Each point is reached from the start by the listed moves, each made 0, 1 or 2 times, or once backwards (-1), plus a little noise. Is the number of moves made odd or even? Then give how often each move was made.

Moves:
(1): [ 15 -48  10   7]
(2): [ 23  15 -11  36]
(3): [-36  -7  66  21]
Start: [  2   2  -1 -12]
Points:
[-57 -21  76 -27] -> even (0, -1, 1)
[ 79 -64  -3  74] -> even (2, 2, 0)
[-72  28  65 -34] -> odd (-1, -1, 1)
[ 29 -22  53  88] -> even (1, 2, 1)

Moves:
(1): [ -2 -14  -8  33 -13 -30]
(2): [ 14  29 -16   9   9   0]
(3): [ 34 -10  -6   7 -18  -2]
(4): [  2 -13  13  12  11   5]
(5): [ -2 -12 -14 -11  14  -1]
(6): [-16 -32 -17   1 -18  46]
Start: [ -6  -1 -10   4  22  -9]
Points:
[ 44   1   1   9  54 -53] -> even (0, 0, 1, 1, 1, -1)
[-51 -76  26  77  32 -54] -> even (2, -1, -1, 2, 0, 0)
[-67 -95 -10 -11  67  44] -> odd (0, -1, -1, 2, 2, 1)
[-33  17 -40  -1  59 -92] -> even (1, 0, -1, -1, 2, -1)
[-38 -93 -31  93 -49  28] -> even (2, 0, 0, 1, -1, 2)

Moves:
(1): [ -1  -6   6   0  -6   4  13  -7 -17]
(2): [ 23   3  22   9 -11 -21  19 -27   0]
(3): [ -6  10  -7   7 -11  -4  -1   6 -13]
(4): [ 3 -5  1  5  9  1 -7 -7 -6]
(5): [ -3   7  -2  -6  11  10 -11  18 -10]
(6): [ 7  0 -2  9 -7 11 -6 11  3]
(7): [  6   5 -18   4   6   9  -1  -1  -3]
(8): [-7 -1  0  5  8 -1  3  5  2]
(9): [  1   5   5   5  -5   4  13 -21   6]
Start: [ -7  -9  -5  -2 -15  -1   3   3   3]
Points:
[ 37  -3  32  30   3   5  44 -62 -56] -> odd (2, 2, 0, 2, 2, 0, 1, 1, 1)
[ 34  23  -1  64 -64 -36  38 -10  13] -> even (-1, 2, 2, -1, -1, 2, 1, 2, 0)
[ 49  20  11  58 -67 -28  49 -43  33] -> odd (-1, 2, 1, -1, -1, 2, 1, 1, 1)
[ 17  -1  28  22 -26 -37  45 -95  35] -> odd (-1, 1, 0, 1, -1, -1, 0, 0, 2)

Moves:
(1): [ -8   4 -10  -6  -8   8   3   7  13 -21  22   6  -2 -17]
(2): [ -4  -5 -10   0  -2 -13  -6  11   1  12  19  -8  -8  16]
(3): [ -4 -21 -10  -4   6   7  -9  11   1   5   4   1   1   0]
(4): [18 -3 -1  0 -1 -8 -7  1 17 -2 -5  3  0 -6]
(5): [ 1 -6 11 -2 -2  5 -8 -4 -1 -9 -2 -6 -6 -6]
(6): [-15   7   8  -6  -1  -2  -2   8 -11  -7  -6  -1  -4  -1]
(7): [ -7  -9 -12   8   4  11 -11 -10 -14   1  -1  -4   8  -3]
(8): [  0   8   8  -7   4  -1 -14   4   4  13   5   7 -19 -13]
(9): [ 1 -2 -1  7  1 -4  5  1 13 -2 -3 -5  4  1]
(10): [ -6 -15   2  -1  -4 -12   2  -1   9   0  -1   3  19 -11]
(11): [ 12  -2 -12   3  -9  10   0   4   6  -6  -2   7 -16  -9]
(12): [  6   2   2  11   2   9   8   4 -24   7   0  -6   3   6]
(13): [ -1  10   0  -1 -10   7  11   2  -3   2   4  -9   9   5]
(14): [ -3  -7  -6  -6   3  -3  15   6   0  -7 -10 -17  -9   1]
Start: [ -6  -4 -13 -15  -1   2  -4  -4 -11  -6   0  12   6  -7]
Points:
[-85  31  -4 -51 -29   8  23  43 -11 -30  63  28  56 -20] -> odd (2, 0, 1, -1, -1, 2, -1, 0, 0, 1, -1, 0, 2, -1)
[  8 -22 -24   2 -16  19  20  37 -62  23  -2 -67 -70  21] -> odd (-1, 2, 0, -1, 2, 0, 0, 1, 1, 0, 2, 2, 1, 2)
[-22 -34 -41 -28  -3  88 -23  57 -55 -57  32  11 -95 -61] -> even (2, 0, 2, -1, 2, 1, 0, 1, 0, -1, 2, 2, -1, 1)
[  2 -79 -47 -20 -27   5 -28  14  52 -22  30 -14   5 -66] -> odd (1, 1, 1, 1, 2, -1, 1, 1, 1, 2, 1, 0, 1, 1)
[-45 -51 -20 -28  30 -20   6   2  13 -61 -67 -27  28 -18] -> even (0, -1, 1, 1, 0, 2, 1, -1, 2, 0, -1, -1, -1, 2)
